Every row gives one point. The last column is the point's height on a tilted bowl or saddle (a function of degree 2), plus a little noise. Along how many of its main directions does it bend up, bend down or stay straight?
In the rows, zero is written as 128.

Points (9 x 3):
[[ 84 138 154]
 [147 102 103]
 [157 138 100]
 [172 174  55]
 [141 162 112]
 [116 161 134]
 [ 94 178 130]
 [ 45 133 135]
 [176 110  63]]
Directions: 0 up, 2 down, 0 straight

Points (15 x 4):
[[127  90  94 117]
 [120 146 189 171]
 [155  68 104  66]
 [112  98 113 132]
 [ 93 196 114 110]
 [170 164 159 135]
 [100  68 119  79]
 [ 94 153 144 176]
 [117 140 133 159]
 [ 73  92 119 132]
 [120  61  92  60]
 [110  86 101 120]
 [187 190 108  70]
 [196 152 109 120]
 [188 125 143 132]]
Directions: 0 up, 1 down, 2 straight

Points (46 x 7):
[[160 132 165  90 136 142 132]
 [123  66 126 143 143 114 145]
 [124 221 173 174 147 136  51]
 [122 115 158 182 131  74  87]
 [126 200  85  77 120 108  72]
 [172 113 143 125  89 110 130]
 [102 104 135  91 162 191 124]
 [169 170  88 145 111 129  95]
 [165 161 168 197 204 135  49]
 [139 117  88 187  96 199 119]
 [152 179 159 119 102 196 114]
 [148 118  85 150 158 185 136]
 [204 123 161 196 104 194 137]
 [174 100  67 138 199 114 174]
 [ 88 138 166 105 125 151 121]
 [ 82  99 110 113 118 105 140]
 [177 109 117 150 147 148 135]
 [169 181 129 162  93  94  90]
 [188 152 125 132 131 190 123]
 [157 147  41  95 119 138  90]
 [ 69 162 134 151 126 153  83]
 [133 150 122  70 151 115 141]
 [136 136 119 117 123 121 128]
 [138  56 137 150  97 112 129]
 [130  73 144  55 137 125 215]
 [ 72 111  93  85 124 142 129]
 [183  74 176 126 175 106 139]
 [146 163 131  84 143 109 120]
 [165 122 109 152  73 110 111]
 [139  98 127 173 160 147 125]
 [150 177 182  89 126 115 104]
 [136  83 103 149  60 181 105]
 [ 77 125 100 115 147  74 117]
 [162  71  77 159 165 131 155]
 [165 114  94  88 132 140 152]
 [135 151 124 123 161 107 107]
 [ 88 145 141 159 132 102  92]
 [161 139 154 154 137 131 110]
 [ 92 125 214  84 187 178  63]
 [113 114  82 107 225 110 169]
 [177 137 123  30 209 168 177]
 [120 131 162 168  90 121 131]
 [166 120 170  95 127 184 118]
 [151 184  56 177 139 101  38]
 [ 70 134  33 114 153 147  58]
 [165 151 144 104 184  74  97]]
Directions: 2 up, 4 down, 0 straight
